Every row gives one point. The window is the flat piece filled in between its corners: a triangle in 3 columns, a solid with four corners in 4, and so on. A path goes straight from each point to the next, and from the last back to the first. List the points from which the path goes on through the window.
In the rows, zero is written as 128.

Window (3 x 3):
[[168 102 111]
 [ 46 127  98]
 [169 161 121]]
Path:
(1): [ 52 129  76]
(2): [ 41 138  80]
(3): [ 34 114 152]
(4): [112 137 126]
(5): [128 146  75]
(6): [107  90  60]
(7): [127 107 137]
(8): [ 74 126 137]
Through the window after points: 4, 8

Window (6 x 6):
[[198 137  86 170  61 127]
 [ 46 100 131 143 168 105]
 [ 52 129 117  71 151  95]
 [149  66  94 143  52 159]
 [225 121 165 142  58 109]
 [ 87  81  95  98 194 124]]
Path:
(1): [ 76  94 114  97 119  54]
(2): [ 72 100 117 132 132  76]
(3): [120 137 158 108 160 188]
(4): [146 131 125 132  94 145]
(5): [154  99 101 139  64  87]
(6): [181  57 123 143  64  86]
(7): [138 152 125 133  84 204]
(8): [ 76 157 118  78 159 185]
Through the window after points: 2, 6, 8

Window (8 x 8):
[[ 95  76  68 107  70  64 144 114]
 [ 83 105  47 142 200  73 165 108]
 [ 72 161  91 167 106  76 146  79]
 [166 189 169 100 125 154 105 176]
 [244 229 130 111 106 140  84 160]
 [177 181 135 165 133 170  48 115]
 [137 221 103  94 104 151  48 115]
 [188 141  85  85  90 185 195 168]]
Path:
(1): [144 154 123 123 121 107 121  85]
(2): [122 208  58 162  71 105 122 197]
(3): [171 210  98 155 133 149  93 159]
(4): [179 184 132 117 144 159 129 112]
(5): [116 160 134  88 108 105 123  78]
(6): [ 88 154  58 159 105 116 114 131]
(7): [150 173 107 171 123 156  70 170]
(8): [176 161 137 117 155 139  91  31]
(9): [189 201 162  50  98 170  82  71]
(10): [178 224 118 157  66 160  64 190]
(11): [109 145  79 141 138 118 127 151]
(12): [122 141 108 106 141 107 145  78]
(13): [144  98 107  87 108  87 142  64]
(14): [106 121  81 152  86  99 133 169]
(15): [129 150  77 119 108 138 112 185]
(16): [168 137 167  88 117 104 172  72]
Through the window after points: 1, 7, 15

Window (9 x 9):
[[136 106 153 123 240 103 190 237 106]
 [165 145 125  68 157 124 208 179 118]
 [163  78 152 180  64 147  78  67 169]
 [ 92 126 169 102 138  80 155 213  98]
 [ 95  37 141 159 149  96 202 131 177]
 [101 224 153  81 154 183 112 115  97]
 [104  56 143 129  90 187 100 149 185]
 [128  79  49 178  62 165  80  65 158]
 [139 132 119  49 157 129  95  82  95]]
Path:
(1): [122  75  98 126  83 198 150  91  67]
(2): [122 106  98 149 106 144  85 111 179]
(3): [136 104  86 136 109 141  97  89 169]
(4): [129  85 120 145  78 167 126 111  76]
(5): [112 138 146 117 126 209 145 117  49]
(6): [123 186 144  82 154  90 117 155 179]
(7): [135 132 141 135 139  88 105 164 206]
(8): [140  94 140 112 138 170 153 105  66]
Through the window after points: 1, 3, 5, 7

Window (11 x 11):
[[ 98 149 237  39 170 128 151 127  61 122 111]
 [143 110 109 147  99  93  92  77 155 106  96]
 [ 83 104  45 116 117 105 151  45 172 145 112]
 [155 133  60 115   7 168 181  46 156 118 151]
 [134 124 195  12 192 163 118 162 125 127 113]
 [109  71 134 185 140 113 157 108 156 151 120]
 [ 85 174  98 163 155 111 159 127 170 127 111]
 [ 47 141 141 186 174 173 106 101 111 139 155]
 [ 58 148 144 141 128  92  89 178 146 208 115]
 [149  70 130  44 114 152 155 135  49  54 100]
 [160 127  32 169 137 128 161  42 115 156 130]]
Path:
(1): [144 122 116 102 114 150 157  94 130 148  62]
(2): [131 117  86 154 123 152 146  68 137 135  81]
(3): [148 131  72 138 138  74 125  79 111 138 186]
(4): [133 117  89 116 101  87 132  66 142 105 173]
(5): [120 112 102 154  96 168 153  92 152 155  65]
(6): [131 113 151 119 126 183 151  93 107 119  66]
(7): [130 108 121  95 139 127 152  87 119  97 145]
(8): [117 127  95 139 131 101 123 114 165 145 169]
(9): [102 118 104 147 112 141 126 107 142 142  89]
(10): [ 85 113 150 108 149 186 110 120 121 143  36]
(11): [103 119 131 119 140 113 149 102 114 125 154]
(12): [122 118 104  94 131  82 149 120 123  96 176]
Through the window after points: 2, 4, 10

Window (12 x 12):
[[ 70 137 163 109  85 118 191 171  48  61 163  88]
 [ 98 131 190  32 166  98 134 115 157 209  80 151]
 [110  66 193 160 184  86 119 125 194 176 100  78]
 [134 148 220  94  90 117  55 102 129 140  94 188]
 [112 161 127 158  82 180 201 115  87  44 112 115]
 [109 113 237 108 162 191 113 143 128 127 133 142]
 [ 59  67 108  46 186 105  66 113  61 135  76 131]
 [111 105 204 123  75 159 200 220 162  41 124 127]
 [168 177 157 192 138 167  60 165 128 189  81 148]
 [125  68 141 110  52 164 180 151  38  74 170 164]
 [133  70 165  33 202  91 134 123  43 109  77  90]
 [152 177  75 141 188  99  86 110 145 131 144 124]]
Path:
(1): [ 96  95 173 146 174  96 127 137  72 115  83 197]
(2): [122  94 155  74  97 147 115 126 150 135 140  64]
(3): [113 110 177  92 107 162 143 163 135  92 121 109]
(4): [ 98 103 206 146 147 109 168 179 117  87 103 176]
(5): [121 120 168 128 158 134 128 155 118 123 100 171]
(6): [154 115 186  96  76 149  95 127 159 130  99 105]
(7): [144 118 183  81 102 179  92 138 155 145  88  50]
(8): [ 90 115 182 137 176  85 146 136 112 110 116 174]
(9): [100  91 175  82 181 101 147 133  79 102  95 131]
(10): [164 103 145  54  89 164 106 167 112 118 107  62]
(11): [136 139 171  73  51 172  88 123 137 100 107  70]
(12): [102 111 172 151 163 116 197 154  82  91 118 197]
Through the window after points: 1, 3, 9, 11

Window (14 x 14):
[[ 69 192 132 124 152 168  75  97 175 211  80 119 119  62]
 [216 111 145  89 153 108 205  65 153 186  81  77  99 114]
 [114 137 111  99  85 124 132  62  45  59 140 133 110 206]
 [ 66 215 176 120 163 134 148 160 131 189 103 179  79  93]
 [166 175  89 116 203 135 173 145 130 245 157 111 134  74]
 [ 94 151 133  81 181  88  94 145 163 106 122 126 109 128]
 [107 146 101 111  78 101 162 143 118  84  79  50 123 216]
 [ 62 187 138 123  90  94 149  65 178  91 135 139 155 179]
 [139 154  20  70  85 163 177 145 208  71  78 119  60 165]
 [190  93 106 138 186 163 186 111 159 168  68 124 141 172]
 [112 212 118  90  86  66  80 110 150 127  65 169 144 178]
 [195 128 196 149 150 168 131 155 143 243 173 129 126  62]
 [174 163 161  75 188 192 179 161 139 200 107 122 174  34]
 [203 190 150 191 192 155 151 116 146 173 104 112 126  36]]
Path:
(1): [153 235 126 107 159 143 169 137 162 162 132  95  87 189]
(2): [153 164 165 114 161 134 152 107 153 137 115 113 114 184]
(3): [119 148 118 119 113 117 160  96 160 158 115 130 146  96]
(4): [103 163  86 126 110 125 132 118 167 175  85 137 116  70]
(5): [132 176 167 101 173 185 112 115 159 161 116  97 112 149]
(6): [173 235 141 108 183 185  93 102 187 130 147 101  84 133]
(7): [116 112 137 131 145 111 189 138 117 179  92 132 146  77]
(8): [102 120  97  95 129 116 140 100 148 123  64 142 136  87]
Through the window after points: 2, 4

Window (14 x 14):
[[159 139 166 146 111  83 111 143 222  99 116 140 117 103]
 [173 113 156 116 139 123 127 173  70  77 179 222  96 139]
 [129 155 122 132 173 124 147 121  73 156  55 161 121 106]
 [207  57 199  79 145 123  55 184  97  81 150 117 125 101]
 [131 128 107 221  92  66 155  92 171  64   7 181 128 106]
 [ 41  61 168 158 167 124 198 135  28 135 139 153 110  62]
 [110 113 138 115  69 180 103  97 119 156 193  66 143 118]
 [ 72 123 102 112 160 210 139 191 109  65 106  98  62 166]
 [171 173  85 112 127 160 161  94 217  76  86 131 172 157]
 [113  86  73 114 136  90  96 141 189 160 162 163 166  88]
 [116 127 170 188 156 172  98 101 121  40 178 141 103 165]
 [181 130 128 240 159 139 190  96  57 100 184 156 100 136]
 [ 91  92 144 107 114  50  97 120 110 123 203  82 147  85]
 [168  93 123  67 144 121 113  87 138 133 145 131  92 102]]
Path:
(1): [146 129 122 137 134 149 114 114 151  68 128 129 118  81]
(2): [158 115 146 117 132 112 130 139 149 116 130 151 148 176]
(3): [117 114 153 140 143 137 139 118  95 106 128 122 110 177]
(4): [152 129 133 136 122 164 118 136 119  64 134 148  93  58]
(5): [138 121  90 136 130 151 116 117 110  90 148 118 159  34]
(6): [120 111 148 143 134 128 152 127 134 125 141 143 108 167]
(7): [131  89 148 155 138  88 134 122 122 142 148 131 104 151]
(8): [126 139 101 120 124 131 112 120 109  65 190 123 164  35]
Through the window after points: 1, 5, 7

Window (14 x 14):
[[200 144  87  82 168  72  96 149  18 137 116 128 122 138]
 [117 209 105 158 106  92  66  24 123 136 132  80 121 138]
 [ 75 152 166 173  86 101 111 162 140 109 113 220 104  66]
 [116  77  80 183 166 138  10 147 129  62 131 124 149 121]
 [ 66 124 167 249 125  88 101 122 122 157  84 126  78 125]
 [ 51 161  96 110 117 140  98 146 150 126 131 103  85 115]
 [ 90  62  69 119 126 101 197 111 108 163 140 112 155 111]
 [188 171 119 152 235 124  86  90  81 150 200 149 141 115]
 [145 174 189 162  94 124 175 113 208 138  20 125  94 103]
 [ 85 143  73  69 215 112 113  93  61 109  93 127 177 144]
 [184 135 152 167 165 226 119  67 100 111 125 176 122 145]
 [138 150 183 156 130 153 127 137  98  92 116  96 176 143]
 [ 65 241 135 213  90  90 182  83 176  74 121 117  84 165]
 [178 120 203 158 159 143 126  78 107  71 123 114  92 103]]
Path:
(1): [146 162 110 198 144 173 141  90  76  82  92 124 133  47]
(2): [118 167 108 175 143 131 120 109 114 103 119 126 120  90]
(3): [ 98 121 166 121 127  95  70 118 135 121 128 173 121 195]
(4): [ 77 135 163 141 117  92 131 119 145 112 120 129 128 189]
(5): [134 176  84 187 129 131 179  87 131 131 108 114 102  60]
(6): [107 145 124 186 140 181 130 121 101  84  97 125 153  53]
(7): [117 145 152 165 138 116  99 103 152 116 125 136 113 156]
(8): [111 145 157 136 132 115 110  98 167 144 132 145 102 206]
Through the window after points: 2, 4, 8

Window (14 x 14):
[[124 130 126 199 128 157 170 160 202 219 169 189 189 137]
 [206 180  53  96 133  26 179 144 199  66 129 184  60 168]
 [150  74 126  84 216  89 133 178  86 156 109 166 152 160]
 [143 178 202 150 141 123 183 165 172 170  38 192 117 125]
 [195 176 121 116 203  97 193 181 169  89 116  33 157 125]
 [ 93 105  59  52 115 170 225 180  14 127 101 168  37  29]
 [ 84  96  82 114 119 131 149  56 113 138  69 155 100 188]
 [113 123 166  58 132 141 137 130 140  85  26  93 177  55]
 [104 138 189 108  73 121 119 199 102 169  94  70 224 123]
 [ 68 111 143 101 138 106 148  63  50 167 121 155 130 100]
 [ 63 118 197 186 111 112 135 131 184  15  71 114 138  95]
 [101 100 120 138 116 215 116  48 118 131 108  99  23  52]
 [ 66 186 105  85 135 111 109 179  58 156  95 165 180 133]
 [149 165 147  80 145 134 170 139 120 109 131 175 135 173]]
Path:
(1): [180 128 142 133 129 146 149 141  98 115  78 177 166 119]
(2): [104 122 147 115 153 109 167 139 164 148  97 132 106 123]
(3): [ 42 126 130  76 187 139 122 147 145 150 101 125 132 109]
(4): [178 165 126 188  50 108 168 134  62 127 114 187 164 131]
(5): [148 134  83 183 131 141 149 118  66 131  98 132 171 114]
(6): [ 89 133 139  67 152 107 150 151 156 149 104 153 122 158]
(7): [ 62 137 142  73 138 128 169 138 153 126 133 126  96 118]
(8): [142 152  99 138 107 135 160 135  80 117  67 155 128  92]
(9): [145 108 109 161 105 138 147 120 119 132 110 158 143 132]
(10): [ 26 157 154  82 183 131 169 122 164 213 126 148 127 123]
(11): [ 67 122 169  71 138 127 163 147 239 157 165 124  96 107]
(12): [178 137 120 154 138 130 174 140  85 109  61 138 142 119]
Through the window after points: 3, 5, 9

Window (14 x 14):
[[110 178 141 148 144  92 139 107 137  82 147  91 211 183]
 [148 178  78 131 101 168 136 100 144 167 124 215 148 137]
 [ 94 166 152 134 155  67 190 116 115  97  84 146 139  53]
 [168 101 109  81 142 139 135 111  38  98  46 126 131 194]
 [144 164 131 143 131 103 147   7 105  87  95  73  93 142]
 [172 195  95 153 170 143 237 104 102 182  87 139 173 126]
 [ 68 129  14 113 131 117 127 105 104  59 121  93  96 176]
 [132  68  73 146 135 122 124 154 160 249 131 151 160  50]
 [146 118 183 127 154  49 204 121 148 162 163 175 165 127]
 [ 44  59 136 179 119 144 131 179 146 121 100 210 176 196]
 [109  94 100  39 112 208 116  79 137 167 184 113 118 167]
 [156 199 102 132 122 141 160 118 111 122 170  42  68  96]
 [112 122 145 144 179 121 167 115 103   8 190 111 146 136]
 [101 153  98 143  72 138 185 110 119 104 235 103 180 122]]
Path:
(1): [150 128  90 132 134 134 179 110 179  59 110  74 160  79]
(2): [118  90 106 125 114 145 171 132 149  74 115 146 148 165]
(3): [ 60 140 160 186 180 108 112 135  75 139 171 161 167 137]
(4): [ 78 143 126 150 146 122 128 101  74 123 173 127 126 159]
(5): [164 112  74  96 115 117 182  95 198 111  70 133 194 127]
(6): [169 135  65 100  97 149 190  86 134  87  90  69 155 120]
(7): [ 66 152 142 144 151 121 107 113 109 211 190 195 112 159]
(8): [ 88 162 128 144 139 101 142 109  81 167 177 154 110 158]
Through the window after points: 2

Window (14 x 14):
[[126 171  95 117 124 115 157 169 146 154 103   7 103 114]
 [117 190 163 152 148 112 178 127 100  89 184 127 239 157]
 [ 81 162 134 180 126  84 100  55 139  88  78 160  65 129]
 [185 146  73  91  84  84 140 126  50 184 149  87 106 119]
 [149 187  69 133  88 176 117 123 122  95 157  91 120 138]
 [ 84 110  88 183 119 120 145 113 156 125  77 170 185 143]
 [ 76 135 132 184 179 125  90  30 162 124 111 169 123 213]
 [ 99 104  83 214 144  96  92  22  94  65  57 134 132 191]
 [ 97 119 150 182 171 154 227 122 107  95 211 162 125 155]
 [219 170 117 134  86 109 145 174 121 140 112  79  45 164]
 [184  97 112 184  90 114  59 123 129 134 170  71  91 113]
 [160 134 110  91  74 101 187 143 157 103 193  67 122 148]
 [ 71 119 149 131 117 152  89  98  96  76  88 136 150 180]
 [169 160 163 156  64 159 181  95 124 148 164  65  99 138]]
Path:
(1): [142 147 126 165 138 129 138  99 146  99 117 114 120 137]
(2): [172 140 133 141 119 128 130  90 138 114 147  94 106 125]
(3): [118 142 124 207  41 126 137 171  84 163 160  77 121 176]
(4): [106 157 103 168 102 125 142 129 150 121 137  95  97 159]
(5): [148 130 147 136 155 153 137  89 110  73 104 138 172 130]
(6): [193  84  93 137 161 119 162  50 122 110 141 102 101  50]
(7): [108 165 132 159 109 126 126 136 111 119 150 100 115 190]
(8): [ 28 132 130 204  82 109 106 107 142 119 147 126  74 203]
(9): [137 134 113 160 149 119 110  70 127 110 105 125 129 157]
(10): [163 116  99 105 137 157 159 101 153  56 109 150 146 131]
(11): [ 93 141 132 157  98 104 123 112 121 134 145  94 125 177]
(12): [ 76 154 126 153  49 114 159 127 104 139 185 114 121 171]
(13): [166 156 108 128 129 126 137 126 132 116 133  95 130 127]
(14): [177 150 126  78 128 160 134 123 134  87 123 111 102 110]
(15): [ 92 167 108 225  86  99 146  99 103 144 161 104 162 187]
(16): [ 95 139 114 170  97 121 109  99 112 111 151 119 124 179]
Through the window after points: 2, 8, 10, 14

Window (14 x 14):
[[ 57  76 149 127 140 157 144 125 116 119 142 141 174  84]
 [ 56  53 130 173 168  90 119 196 116 104 108 122 121  59]
 [173 121 115 150 107 115  73 103 156 132 143 198  86 228]
 [ 78  64  67 142 128 132 144 120  95 108  53 118 127  64]
 [186 176 136 126 143  67 123  65 202 110 124 148  90 185]
 [ 97  55 148 125  99 135 108 174 147  88  68  97 169 109]
 [104 191 106 103 121 115  74 120 182 145 143 126  70 215]
 [105 121  98 118 103  73 109 162  96 102 109 158 190  98]
 [154 121 144  81 175  99 111 131  65 125 166  84  96 245]
 [ 85 121 134 174  81 152 155 175 107  53 113 132 119  88]
 [ 81 102 153 152 103  91 166 151 109 161  69 142 135 134]
 [176 118 106  58 177 127 156 188 130 156 154 136 100 205]
 [149  82 139   7 123  72 132 141 104 141 190 127  49 209]
 [155  82  91  90 126  80 154 148 127 164 219  67 100 224]]
Path:
(1): [ 92 110 127 140 156  75 144 142 138  74 130 154 142 232]
(2): [ 74  66 115 110 119  81 150 144 128  91 141 146 150 201]
(3): [152 135 135 146 120 139 111 126 118 173  96 134  85 101]
(4): [134 123 131 110 128 107  96 126 118 149 159 113  85 157]
(5): [110 119  91 112 124 105 132 144 162 121 137 130 114 211]
(6): [ 84  91 110 115 135 110 141 157 118 110 119 131 124 155]
(7): [136  91 143 118 123 122 113 165  92 150 134 126 138 101]
(8): [160 143 129 125  90 116 101 148  95 158 138 112 112  90]
(9): [ 84  55 129 132 160  89 150 147 129  84 107 150 144 170]
(10): [ 59 112 106  91 144 104 139 136 159  79 144 185 126 223]
(11): [172 102 139 146 117 117  92 133  97 151 126 112 113 131]
(12): [154 114 141 112 122 123 113 150 117 176 155 114 122 137]
(13): [104 104 104  99 149 109 140 152 139 108 136 127 109 183]
(14): [ 88 119  98 103 164  77 219 125 132 114 107 134 153 245]
(15): [148 119 131  96 110 123 106 138 109 129 157 113 100 169]
(16): [133  91 119 111 141 119 118 167 120 149 135 123  97 114]
Through the window after points: 2, 4, 10, 12, 16

Window (14 x 14):
[[120 129 112 131  99 180  67 122  19 151 169  87 176 120]
 [109 164 110 164  89 142 152 200  41 159 128 145  90  90]
 [ 77 109 134 122 102 118 161 161  69  47 166 134 155 131]
 [110   7 127 129  93  99 155  91  76  57 101  96 131 140]
 [179 126 116 110 191 156 192 161 137 100 121  66 109 144]
 [ 76 173 150 164  33 139 157 155 104  20 162 148  56  72]
 [192 169  96 150 109 138 130 132 154 114 115 133 179  56]
 [ 83 140 113 194 123  99  86 119 147  59 174 121 123 175]
 [ 64 129  74 162  61  53 138  59 122 114  96  83 119 189]
 [133 139 120 106 129 136  81  71 118 121  89 153 110 109]
 [ 73 147 150 162  94 133  24 150 100  74 132 110 155 162]
 [ 88 109  60 126 169  49 153 196 109 112 161  34 123 111]
 [ 73 147 176 153 181  95 139 125 123 121 118 111 100 110]
 [ 93  92 196 128 122  87  97 174 169 140 145 136 114 146]]
Path:
(1): [ 65 115  74 159  87 127 141 133 134 140 112 134 133 136]
(2): [123 144 138 140 110 103 121 134  82 108 129 108 105 126]
(3): [129 126 146 128 140  99 125 119  95  87 131 102 135 127]
(4): [ 78 134 128 149 128 128 118 139 132 105 135 109 124 123]
(5): [ 87 135 107 144 125 151 150 164  98 124 140 115 113 113]
(6): [167 142 131 138 117 116 145 157  84 105 119 111 114 120]
(7): [124 137 163 147  99  76 107 147  74  82 151  99 114 159]
(8): [ 74 111  67 121 131 182 141 112 138 156  93 115 156  70]
Through the window after points: 1, 5

Window (14 x 14):
[[150 115 115 117  98 163 134 138 124 129 201 190 164 179]
 [123 147 106  44 104  66 128 117  93 105 122 169 190 128]
 [163  22  68 100 102 131  70  85 156 152 145 176  69  82]
 [164 103 116 141 202 141 182  94 133  87 249 115 170  99]
 [206 165 188  93 216 162 110  81  94 126 121 149 121 108]
 [116  34 173 144 160  96 102  95 139 109 111 119  40 169]
 [114  29 131 105 215 159  83 124  79 168 127 107 157 108]
 [174  84 178 206 177 211 112 101 111  33 146  53 112 108]
 [217 101 133 172 195 152 183 161  47 102 168 186 143 134]
 [147 163  77 112 161 146 124 111  77 147 107  68 156 114]
 [119  45 125  97 105 156 175 113 164  76  70  85  70 167]
 [ 84 147 140 115 108  59 111 165 198 122 101 162 185 106]
 [ 82 180 119 135 173 179  98 175  70  68  26 161  94 140]
 [124  45 100 142 166 206 176  14  84 120  84  80 159 190]]
Path:
(1): [146  87  95 111 168 141 119 105 133  97 106 122 151 158]
(2): [103  83 155 101 129 147 150  91  60 147 124 124 135 107]
(3): [ 90 101 181 128 125 144 189  47  64 155 148  85 117 120]
(4): [157  53  75 135 181 186 118  82 123  90  75 126 144 183]
(5): [176  73 117 134 182 139 122 124 125 100 127 126 134 164]
(6): [126  87 146 134 137 179 147  86  57 107 133 126  61 109]
(7): [ 84 107 125 125 111 135 182 103  99 134 150 150 131  92]
(8): [181  83 117 115 175 149  76 127 137 115 126 136 160 173]
(9): [148  87  87 117 165 154  54 103 178  83 134 162 131 169]
(10): [133  79 164 119 134 130 179 112  76 131 145 149 120 107]
(11): [120 105 145 131  74 153 161  92  95 165 147 142  70 100]
(12): [178  59  98 105 217 113  88 129 152  76 136 130 189 168]
Through the window after points: 1, 3, 7
